Each row of a before or after table is a point. One or more steps were done to the points. Then noise was added and the rows were shuffled. The steps act on columns, c1 being the first. Write out the steps. A step turns or swaps two columns, mirrors them in a line or flattens them onto one, adds a multiple of one to another, or multiplies or shifts one. Angles are multiples of 10 degrees, from the lower column toward the higher: turns from -170 to 170, lines from 10 to 170 but not 90. Use the fewest steps. Two steps may share a column if one is a turn and the other turns, adds or multiplies; they go together, in the order done. Otherwise the lowest column goes first.

Before:
[[ 41  31 -39]
 [-58  14   2]
 [-37  49 -20]
 [-29 -75 -44]
 [  9  52   5]
 [-12 -37  25]
 [-45 -50  -5]
 [-23  45 -23]]
After (8 x 3):
[[-26 -21 -35]
 [-35  78 -23]
 [-15  64  55]
 [-54 -44  -4]
 [-28  42 -50]
 [-33  76  -7]
 [ 11  82   4]
 [ 15  -6 -25]]
Steps: mirror c1 and c3 in the line at 30 degrees; shift c2 by 30

Before (10 x 4):
[[-67 -23  11  37]
 [ 20   7  59 -40]
 [-28 -19 -68  16]
 [ 54 -50 -25   1]
 [-23  35  56  -5]
 [-32  13   4  -3]
 [ 95   8  -8  17]
 [ -6 -17  16 -20]
 [ -2  -4  10  47]
 [ -7  25  28  21]]
After, 10 rows:
[[-32   9   7  22]
 [-67  38   8  -5]
 [ 51 -32 -58  13]
 [ 55  -3  77  19]
 [ 52 -49  29  -3]
 [-41  32  46 -48]
 [-23  15 -23  -2]
 [-44 -50 -58  41]
 [-17  -5  -1 -20]
 [-10 -35   7  50]]
Steps: turn c1 and c3 by 60 degrees; add -0.7 times c4 to c2

Before (14 x 6):
[[  3 -54  30 -17  22   5]
 [-28  70 -26  43   4  23]
 [-16  28 -35  37 -51  59]
 [ 54 -40  46  26  29 -29]
 [ -7  95   9  11 -12  25]
 [ 68  14 -71  53 -71 -18]
 [ 15 -37  45  10  27 -33]
 [ 31 -60  60  72  -5  17]
 [-11 -25  44  39  -2 -56]
 [ 19 -37  78  26  58 -12]
 [  1  74 -24  17 -14   7]
 [-20  25 -54  15 -81  19]
 [  3  24 -67  42  -1  -2]
 [-10 -23  47 -32   3   1]]
After:
[[  2 -70   5 -40   6   1]
 [  5  43  -2  37  19   5]
 [-29 -25   1  39  -9 -47]
 [  2  36   1   3  -6  -4]
 [ 14 -33   3  89 -16  24]
 [  2 -24   8 -14 -66   2]
 [ -1 -51  -4  -2   8  -1]
 [  4 -48   0 -55  -7   5]
 [ 18 -42   9  -8 -42  37]
 [  2   0 -14  46  40   2]
 [  6   1  -2  45  21   3]
 [ 15 -57  -4 -78 -14  13]
 [ 12 -50   8  14 -50  11]
 [-13   9   2  36  23 -18]]
Steps: flatten c1 and c6 onto the line at 60 degrees; mirror c2 and c4 in the line at 120 degrees; flatten c3 and c5 onto the line at 100 degrees

Before, 14 rows:
[[  0  -7   8  13  14 -15   5  -5  23]
 [  6  18  -1 -14  -5  16  18  -7 -26]
 [  8  -4  -1  21  18 -12   2  14  -2]
 [-16 -22 -24  17 -16 -27   0 -15   1]
 [ 11  24  11 -12 -13   3   8   4  -9]
 [ 10  23  -4 -18 -10  -4   8 -11 -26]
 [  1  -9  -8  12  -3 -17  -7 -32  -6]
 [  3  18  10   5  -1  -2  -7  20 -16]
 [ 15   6 -12 -21 -20   9  12  -9 -21]
 [ 10  -3 -25  12  -7 -29  11 -25   2]
 [ 16 -13  15  22   8 -12 -14  15   5]
 [ 14  -4  12   7   7 -21  -5  15   4]
 [ -1  -3 -26  -4   7 -13  -9 -15   8]
 [ -2  -7  -8 -15  -3 -22  11 -19 -17]]
After, 14 rows:
[[-49 -12   5 -14  -3 -17   6 -13  22]
 [-48 -20  -7  12   4 -16  -8 -98   8]
 [-42  -7 -24   4   3 -29  13 -73  12]
 [-42  46  -2  14  -1  -2   5 -32 -27]
 [-33 -24  12   6  -2 -12 -14  46  20]
 [-37  -9  11   3  -3 -22  -3  45   6]
 [-46  36  11  16  -2  -2  -6  61  -3]
 [-50 -14 -10   9   2 -22  10 -55 -21]
 [-36  13  -9   8   1   9  11 -29 -29]
 [-38  45  13   2  -4  -1   7  12 -14]
 [-42  -8  -3  11   0 -10   2  40  13]
 [-64 -44 -23   9   4 -27   0 -45  15]
 [-51  -8 -26  -7   6 -15 -10 -44   0]
 [-44  38   1  15  -2  17  18 -22 -25]]
Steps: shift c1 by -50; multiply c2 by 2; flatten c3 and c5 onto the line at 170 degrees; turn c4 and c9 by 60 degrees; multiply c8 by 3

Before:
[[ 22 -29  -3  11  33 -16  -9 -32 -20 -34  22]
 [  7   9   6 -29  26  19  30  40   9 -36   4]
 [ -3 -37  20 -28 -11  17  21  33 -15 -51  19]
 [-21  -7 -24  20  12 -10   6 -61 -40 -56  13]
 [ 10  24  52 -26 -17 -46  -8 -16  32  14  43]
 [-26  11  48   9  15 -50 -19  20  11  23  -9]
 [  4  -5  10 -16  14  26  31  28 -34  -3  23]
 [-10 -19 -50  24  12 -24  -6  -6 -16 -32  38]
 [  0 -12  12  10  30 -14  63  30  -9 -25  23]
 [ 18 -26 -40 -14  -6 -39  13 -37 -25 -27   9]
 [-21  -9  54 -64   4 -30  -2 -14  48  32  35]]
After:
[[-27  23  40  11  -5 -52  -3   9  22  25  20]
 [  1   9  -3  10  40 -10  11  31 -18  -1 -64]
 [-24 -18  52 -65 -15 -28 -32  -5  98  27 -11]
 [ 20 -46 -36 -13  14 -39  -2 -11 -49 -25 -17]
 [ 25 -45 -19  12  49 -15 -23  -7 -39  -3  -1]
 [-10 -17 -56  25  30 -23 -34   4 -28 -17 -16]
 [ 12  10  57 -24 -19 -45 -42 -26  63  -1 -15]
 [ -1  -7  26 -27  28  17  -4  47 -31 -45 -26]
 [-21 -44 -31  18  45 -10  -5 -43 -79 -36 -10]
 [  7  35  -8 -28  44  17  10  26  15  -9 -27]
 [  4  14   2 -14  13  29  -8  21 -66   5 -35]]
Steps: turn c2 and c8 by -40 degrees; add -0.5 times c5 to c3; turn c5 and c10 by 40 degrees; mirror c7 and c11 in the line at 150 degrees; multiply c9 by 2

Before:
[[  4 -16  46 -15   7  -5  -3  -1 -53  18   1 -39]
 [ 24  34   7 -62   8  32   5   4  10 -41  -5  -7]
 [-36  10   2   3   3   9  -1 -19 -25 -16  -2   5]
 [-11  10  35   2   5 -29 -29 -11 -16 -27 -36 -25]
 [ 17 -12 -15 -83 -31  10  34  12  29 -30  15  -3]
 [-24  54 -16   2  -8 -15   4  18 -65 -27 -36  29]
 [ -1   2  33 -10 -14 -25 -16 -52 -27  48  -1 -61]
 [ 44 -13 -11 -23 -57  32  46  -5  29   9  13  28]
 [ 25 -35  41 -39 -58   5 -18 -61  -9  32  20  -9]
 [-31  39   4 -13  16  -9  43   7 -41 -10 -49  52]]
After, 10 rows:
[[-12 -20 -48   4  13 -18 -44  28 -34  20  35 -38]
 [ -7  55   0 -20 -11  18  31  -1 -50 -32  55  33]
 [-17  27   1  15   1  -9   3  18  -5 -17  21   4]
 [  2  13 -44  -2   7   3 -54 -19   0 -29  40 -23]
 [  2 -40  31 -30 -58 -22  70  -6  24  11 -22  30]
 [-20 -52 -37 -10 -59 -24 -27  45  43  34  21 -11]
 [-25  44  -9  -5  17   3  97 -16 -31 -12  50  50]
 [-14   0 -45  -5  -9   6 -79  31  23  48  40 -64]
 [-39  -4   2 -63   8 -33  -3  -6   4 -40  -6 -10]
 [-64 -45  16 -37 -24  -3  32  -8   3 -31 -31  -3]]
Steps: turn c1 and c4 by -60 degrees; turn c2 and c4 by -40 degrees; turn c3 and c6 by -150 degrees; add 1 times c12 to c7; turn c8 and c9 by -50 degrees; turn c8 and c11 by -130 degrees

Before:
[[ 17   6  27   0 -22  45  11  14 -27   8 -32  35 -69  31]
 [ 35  -7  18 -13 -21 -19  44   3  61 -20 -52 -19   5  -8]
 [-21  44 -26  42  14 -26 -40  30  -8 -33   1 -63  -1 -32]
 [-32  19  32 -31 -17  36   7  39 -19  -1 -18  27 -10  35]
 [ 13  13 -64  40   6 -17 -33 -10  59  21  -9   8  49 -46]
 [ 34   9 -58  63   3 -17 -51  25  -3  18  35 -24  52 -12]
 [-12  18 -13  -5  20  32 -22  16 -40 -60   8 -13  -5   1]
 [-27  27  15  13  17  34 -27  35   6 -57  24 -33 -45  32]
 [  6  65  17   1  10  -5 -56  26  -3 -61  31 -28  -8 -27]
 [ 17 -20 -34  15 -60  -5  -4  22  45  -6 -23  19  10 -29]]
After:
[[  0  31   7 -19  -5  33 -17   5 -32 -60   9 -12  -1   4]
 [ -3  15 -21  21  -6  45  10  23 -25   7 -29  33 -16  74]
 [ -4  23 -23  35 -12  32 -14  42 -14   1 -19  31 -35  19]
 [  6  62 -41 -35  -7  -2 -21  23  19 -64  30 -28  27   2]
 [ 11  42   3 -59  -7 -25  12  24   9 -36   2 -56  35  -6]
 [  5  14  27 -95  -3 -14  18  20   4  18  37 -34   2 -54]
 [  3 -24   4  45  -2 -20  15  11  52 -20 -55 -24   3  -4]
 [ -1 -10  40 -73   4 -16   5 -14  60  22  -9   5  36 -56]
 [  5  24 -26 -18 -13  36   1  27  15 -54  21 -28 -27  51]
 [ -4 -31  32 -25 -13  -5   3  37  34  -5 -28  16  24 -14]]
Steps: flatten c1 and c12 onto the line at 100 degrees; turn c2 and c9 by 20 degrees; turn c3 and c7 by -150 degrees; turn c4 and c7 by 120 degrees; flatten c5 and c8 onto the line at 110 degrees; mirror c13 and c14 in the line at 130 degrees

Before, 12 rows:
[[-28 -14 -20  10 -12 -25  24   6   6  -2   4  29 -20  17  19  -2  -2  -4
  -27 -25]
 [-28 -26  17 -16   0  20 -21 -38  -2   1  -9  34  15  -8   4 -17 -27 -22
    0  -9]
 [ 25  -4 -19   0   9 -18   1 -28  -1  14   6  19  -9  14 -20   7 -28   8
   -6 -23]
 [ -2 -25   4 -18 -30 -28 -19  18  32   0  -3  -7 -16  34  15 -36   8 -28
   20 -17]
 [ -2 -13 -31  12 -21 -15   2 -15 -12 -12   0  20  19   5 -31 -16 -19  20
  -10  28]
 [-29  -8 -16  15  -8 -10 -10  -1 -19  16 -14  24  16  -8 -34   7 -19 -16
   -1  -7]
 [ -5  10  -8 -10 -15  20 -18  -1 -17   9 -26  -9  -1  -9 -31 -18 -11 -11
    2   2]
 [ 10  -8   7  -1 -28 -33 -19 -38   7 -23  18  -4  12 -11  18   7   7 -13
   15   2]
 [ 24  25  21   8 -44  11  14  15  23   4   2  17  32  10 -11 -35 -34  19
    3  -3]
 [  0  13  20  14 -31  10  26 -27  33 -16  -3 -13  16  24   5  -4 -36 -19
    2   4]
 [  7  16  20  22 -19 -20  -9   0  26  14  19   0  17  17 -33   5  11  27
   -3  -2]
 [ 28 -29  10  14 -20 -10   4  -8   5  -7  14 -15  24 -10   4 -30   4  10
    5  14]]
After:
[[  0  17  19  22 -19 -20  -9   1  27  14  14  -3  16   2  38   5  11  27
   -3   1]
 [ -1  13  20  14 -31   9  26 -27  33 -16  -2  28  16 -23   7  -4 -36 -19
    2   7]
 [  0 -14 -20   9 -12 -25  24   6   6  -2   3 -94 -20 -25  -8  -2  -2  -4
  -27  -6]
 [  1 -29   9  14 -20 -11   4  -8   5  -7   9  51  23   6  -9 -31   3  10
    5   3]
 [  0  25  21   8 -44  11  14  16  23   4   2 -33  31  -3  14 -34 -34  19
    3 -11]
 [  0 -25   4 -19 -29 -28 -19  18  32   0  -2 -21 -16 -37   4 -36   8 -28
   20  17]
 [  1  10  -8 -10 -15  20 -18  -1 -17   9 -19  19  -2  23  22 -18 -11 -11
    2   5]
 [  0  -8   6  -1 -28 -33 -19 -38   7 -23  13  10  12   0 -22   7   6 -14
   15   2]
 [  0 -26  17 -16   0  20 -21 -38  -2   2  -6 -72  14   5  -7 -16 -27 -22
    1 -20]
 [  0  -4 -19  -1   9 -17   1 -29  -1  14   4 -74  -9  -2  24   6 -28   9
   -6   1]
 [  0 -13 -31  12 -22 -16   2 -15 -12 -12   0  21  19  11  29 -16 -20  19
  -10 -33]
 [  0  -8 -15  14  -7 -10 -10  -2 -20  17 -10 -52  16  24  25   8 -19 -16
   -1 -15]]
Steps: multiply c1 by 0; multiply c11 by 0.7; turn c12 and c20 by -130 degrees; multiply c12 by 2.5; turn c14 and c15 by 150 degrees

Before (14 x 24):
[[ 26 -47   7  -8 -26   2  -8 -20  58  -3  32   0   8  55  -9  14   2 -16
   21  13  23  16  37   1]
 [ 23  10  12   9  -2  11  -6 -31  -2   8 -11  20  -5   4   7  19   7  16
    8  14  17  -1 -18 -35]
 [ -5 -13  18 -14  26  -9 -11 -14 -22  10   6  20 -19  18  -4 -44  -9  10
   15  21   8 -12  -9   2]
 [ 23 -18  18  -9   4 -39  37   1  72   0 -21  20 -23   0  -9  11   2 -26
   23  22  -9  -3  -1   6]
 [ 24  -7  15  19 -16  -7  39  -5  46   9   2   1 -13  -1  -5  11   4  17
   23  18 -26 -11 -15   9]
 [ -1 -18  24   1  23 -18   3 -16 -15  11 -17 -34 -19  -1  -8  15   0  -4
    5   1   8   3 -12   3]
 [ 10   8  23 -12   8   9  11  17 -15   1 -18  21   8   6  74  10  -1   0
  -28  -6   6  13   8   5]
 [ 11   5  13 -20 -20   9  -4 -18  -7   4 -13 -20  -2 -10  -2   3  -1  13
   16  17  27  24   3  -3]
 [ 21  -2  17 -13   1  -4  11   6  -4  -5  46  21 -25  -7  39   0   8  15
   23   3  -4   1 -18 -28]
 [ 16   6  12 -17 -52 -54  -8 -25  24  27 -15  13 -21  -4   0  -4  -2  -9
   24 -31   9  17 -15   2]
 [-20 -14  21 -17  23   1  43 -25 -22  -6  -8   0 -16  -4   5  -2  -6   1
    9 -10   0  28  -3   3]
 [ 15  -2 -35   9 -18   8   2  -4 -18  -6  38 -10 -16   7   8  14  -8   1
   18   2  13 -11  -7 -11]
 [ -8   1 -28 -10  17   6  10 -24 -19  95  -1 -18  -6  -4  -5  12  10   3
   -4 -12  26   2  -3 -57]
 [ 30  10 -17   1  19 -15  -3 -25 -17   6  55 -10  36  -6  -9   7 -19  14
   23  13  15  26 -10  -2]]
After (14 x 24):
[[ 21  -1  16 -31 -22  -6   0   4  -7 -18 -44  -6 -11  -3  39 -22   5  16
   24   2  -2   1 -20 -25]
 [  5   9  22 -26   8  10   8  16 -15 -14  -7   2  -4   0  72  26   0   0
  -30 -12   6  14  11   7]
 [-20 -14  22 -33  -2  -2   5 -27 -22 -57   6  -2 -24 -10   4   6  -5   0
    8   3   0  27  -3   4]
 [ 26 -18  20 -17 -17 -37  13   3  73 -43  -5   3 -13  13 -10  28   3 -27
   21   7 -12  -3  -1   8]
 [ 26  11  12  21  -8  11   6 -34  -3   9  -9  15   0  12   8  25   7  16
    8   0  17   1 -18 -36]
 [ 16 -49   9 -15  -6   3  -5 -20  57  10 -25  14  26  51  -9 -22   5 -14
   19 -31  21  14  38   2]
 [ 26  -8  14  39 -16  -9  24  -5  46 -44  -4   7   7  13  -6   2   2  16
   23   5 -26 -10 -17  10]
 [-11   1 -27 -21   2   7  89 -26 -19  30  12  19 -19 -10  -5  -8  12   2
   -3  -3  23   2  -2 -56]
 [  8   4  10 -33 -44 -53  23 -26  24  23   0  -8  35 -23   1  19  -4  -9
   24 -27   9  16 -13  -2]
 [ -2 -13  16 -28  -5  -8   6 -14 -19  18  -5 -50 -34  27  -3  -3 -10  10
   16   5   9 -14  -9   1]
 [ 12  -3 -36  21 -25   7  -4  -3 -19  -4 -19  16   7   9   8 -33  -9   0
   20  -7  17  -8  -7 -10]
 [ 13   4  12 -39 -12  11   4 -17  -8   5  21   9  20   1  -4  -3  -4  13
   18  15  28  25   1  -5]
 [  0 -19  22   2  -3 -18  12 -18 -16  -1  31  25 -30   1  -7  -6   0  -5
    4   3   8   3 -12   5]
 [ 34   7 -18   1  41 -17   2 -24 -18   7 -29  11   1   5  -8 -47 -19  13
   23   3  15  26  -8  -2]]
Steps: turn c14 and c20 by -40 degrees; turn c1 and c20 by -20 degrees; multiply c4 by 2; turn c5 and c13 by -60 degrees; turn c7 and c10 by -70 degrees; multiply c10 by 1.3; turn c12 and c16 by -110 degrees; turn c11 and c16 by -130 degrees
